Every row gives one point. Each copy is the shape, with its points in the same order, stretched, turned, moved and blurred by noise. Is it also mirrored, or only turned?
In the rows, 128 means zero.

Shape:
112 139 128

181 166 132

131 157 87

81 99 175

137 159 140

105 161 136

67 131 138

86 109 155
Copy 1, 8 rows:
107 124 134

139 163 87

114 114 88

123 118 187

110 157 121

82 143 130

81 107 164

120 114 173
Copy 1 is: only turned
Copy 2, 8 rows:
116 131 125

166 112 178

102 102 152

143 170 77

139 136 149

109 149 136

93 158 97

131 154 88
Copy 2 is: mirrored

Shape:
135 135 104 116

135 166 167 141

118 81 175 119

104 144 93 118

113 178 130 113

133 149 82 151

132 165 147 181
Copy 1:
147 106 115 123

165 171 136 140

99 164 143 118

141 94 124 147

169 130 151 141

157 94 81 153

165 160 93 169
Copy 1 is: mirrored
Copy 2 (7 x 4):
120 149 115 115

156 121 196 123

170 106 117 159

113 174 112 146

147 166 165 127

78 137 124 134

111 100 196 151
Copy 2 is: mirrored
Copy 3:
96 114 126 137

137 171 103 131

178 135 154 90

119 92 104 156

121 120 75 142

94 130 132 181

134 189 120 174
Copy 3 is: mirrored

Shape (11 x 6):
71 153 144 158 176 128

159 127 125 134 109 140

162 101 122 154 89 101

78 138 99 112 127 147

112 101 134 117 173 126

180 132 114 149 119 115

172 137 144 126 96 104

155 138 101 167 73 145

167 105 145 141 109 153

78 110 134 172 183 143

124 120 105 141 161 146
Copy 1, 11 rows:
137 136 195 107 178 115

138 148 117 121 78 136

129 147 90 168 84 129

188 121 146 96 131 96

116 103 130 92 148 134

123 172 97 127 96 146

107 162 106 137 69 107

179 171 120 156 69 139

128 129 121 130 62 157

146 109 178 116 180 155

151 132 131 93 144 154
Copy 1 is: mirrored
Copy 2:
92 117 165 176 95 90

153 142 126 134 146 142

197 140 120 134 137 130

83 118 100 147 109 113

98 81 151 115 116 108

170 153 138 131 159 114

172 178 142 118 132 149

184 159 100 172 155 136

165 121 139 134 148 164

107 65 156 173 109 88

110 93 136 144 143 99
Copy 2 is: only turned

Shape:
142 85 174 108 158 127

145 133 169 156 110 175

86 132 90 149 89 152

83 153 119 149 99 152

144 115 142 135 157 108

158 129 104 107 156 155

125 161 128 120 142 155

166 109 112 153 144 120

100 153 127 73 100 98
Copy 1:
113 189 142 97 158 93

186 143 164 115 90 104

147 123 160 174 94 193

162 128 139 159 77 188

133 136 124 106 165 117

120 113 145 78 134 120

145 117 109 100 105 143

147 113 161 106 171 116

90 131 60 166 83 160
Copy 1 is: only turned
Copy 2, 9 rows:
166 131 161 142 65 96

130 112 137 164 127 54

70 129 111 82 161 111

64 139 118 121 162 100

172 135 119 128 105 122

151 94 140 142 113 171

107 123 133 168 137 143

188 109 101 102 124 127

90 170 172 118 142 150
Copy 2 is: mirrored
Copy 3, 9 rows:
145 84 150 78 109 128

141 80 115 155 133 112

93 153 109 173 142 147

113 138 133 172 155 124

127 119 126 99 124 108

157 137 74 109 143 155

159 134 115 142 158 130

110 125 85 109 123 118

143 167 153 128 105 152
Copy 3 is: only turned
Copy 4, 9 rows:
91 112 134 165 152 73

116 98 187 111 152 144

117 153 160 50 92 156

105 146 148 72 112 176

120 105 107 153 128 98

172 149 141 145 145 108

144 146 126 132 145 154

157 94 117 129 118 99

90 182 141 170 88 141
Copy 4 is: only turned

Shape, 13 rows:
110 119 126 137 137 143 161 131

103 132 105 128 116 123 118 155

107 153 58 177 151 112 100 90

107 159 80 104 121 147 83 138

98 139 151 121 114 103 127 93

153 92 59 158 113 176 149 77

148 173 131 157 179 105 154 142

155 133 130 131 86 152 156 63

112 127 122 141 107 125 143 116

171 152 117 104 98 91 168 148

91 82 136 141 95 156 83 130

115 107 117 158 104 115 119 136

132 107 130 99 173 154 102 123
Copy 1:
120 106 157 149 116 155 129 146

108 93 122 104 132 135 123 124

117 89 148 161 165 65 125 129

99 122 95 87 175 111 91 149

122 152 153 106 122 116 110 93

96 124 119 190 144 117 202 178

172 97 146 167 119 162 85 152

110 190 110 156 112 120 150 133

114 124 141 130 123 124 130 119

150 133 102 120 147 175 139 93

96 112 124 95 104 87 142 125

122 94 128 130 121 111 139 108

136 135 138 96 131 129 123 179
Copy 1 is: mirrored
Copy 2 (13 x 8):
148 129 88 122 119 163 139 134

123 150 120 132 114 133 137 158

78 211 115 196 155 153 141 113

108 193 117 121 130 111 148 165

120 135 102 126 117 103 162 100

133 211 130 115 124 188 107 97

98 111 93 153 194 156 122 110

132 168 148 84 132 134 148 71

126 148 123 133 120 140 145 120

83 126 145 73 133 143 116 126

183 158 126 143 92 105 120 142

131 147 138 151 115 140 116 126

147 147 52 107 138 122 105 124
Copy 2 is: mirrored
Copy 3:
137 115 138 147 158 106 106 121

114 99 99 123 133 111 99 84

91 71 75 197 110 122 92 155

82 134 78 116 125 127 111 102

131 92 150 120 120 106 142 149

102 139 127 205 164 166 130 97

181 125 106 169 98 84 69 149

124 159 183 162 117 150 149 114

131 100 145 143 128 119 115 110

165 145 127 131 99 90 138 61

109 89 137 90 162 172 121 96

135 84 118 135 130 134 112 94

143 152 95 99 183 123 145 145
Copy 3 is: mirrored
Copy 4 (13 x 8):
124 117 155 165 132 162 144 141

160 121 163 107 138 136 121 156

201 158 164 189 156 98 42 155

168 112 155 89 182 94 92 144

87 162 143 134 107 117 108 175

172 101 89 205 159 142 95 112

139 173 207 172 137 161 115 84

74 135 94 168 135 149 95 114

122 132 144 147 121 149 108 153

131 192 139 100 144 185 144 102

127 57 133 109 84 100 110 167

152 115 151 133 94 139 105 151

134 111 140 135 139 79 154 101
Copy 4 is: only turned

Shape:
145 116 45 123 74 135 131 71 126

152 177 165 119 138 144 133 128 122

151 140 157 148 104 138 113 153 166

146 126 111 165 174 155 135 146 76

135 117 158 113 170 118 124 143 89

101 170 156 138 137 139 98 153 131

79 116 118 114 140 156 120 134 141

155 138 140 111 162 155 126 148 151

145 170 135 129 176 110 143 120 132

137 113 141 132 159 134 141 61 114

134 132 129 154 111 133 71 122 145

119 146 73 119 153 137 109 75 61

97 115 141 124 54 88 112 138 119
Copy 1:
152 149 124 180 99 122 132 221 98

132 136 129 121 127 109 140 61 116

122 126 111 109 135 123 62 105 113

153 88 176 142 197 98 138 100 186

144 88 157 96 179 152 165 92 152

150 115 90 96 155 90 110 71 123

108 101 80 115 163 125 122 134 135

112 117 122 134 155 137 114 74 131

141 141 126 124 139 142 153 63 174

133 69 135 121 104 151 168 130 153

172 91 99 119 130 117 79 119 102

191 104 136 162 137 100 202 141 129

149 136 111 80 137 142 108 192 84
Copy 1 is: only turned
Copy 2 (13 x 9):
113 82 87 79 142 183 184 173 109

137 119 154 130 116 154 83 129 152

172 131 124 121 126 131 100 156 147

137 122 192 122 103 135 135 123 110

116 154 161 108 146 118 90 88 118

146 130 151 173 157 143 99 134 143

129 154 106 145 148 174 138 117 122

162 157 159 105 129 156 89 115 119

163 133 183 93 148 152 104 94 139

138 111 112 118 104 145 106 71 100

155 103 122 152 148 133 109 162 119

96 79 165 130 140 172 144 110 93

77 126 78 120 175 104 143 162 161
Copy 2 is: mirrored
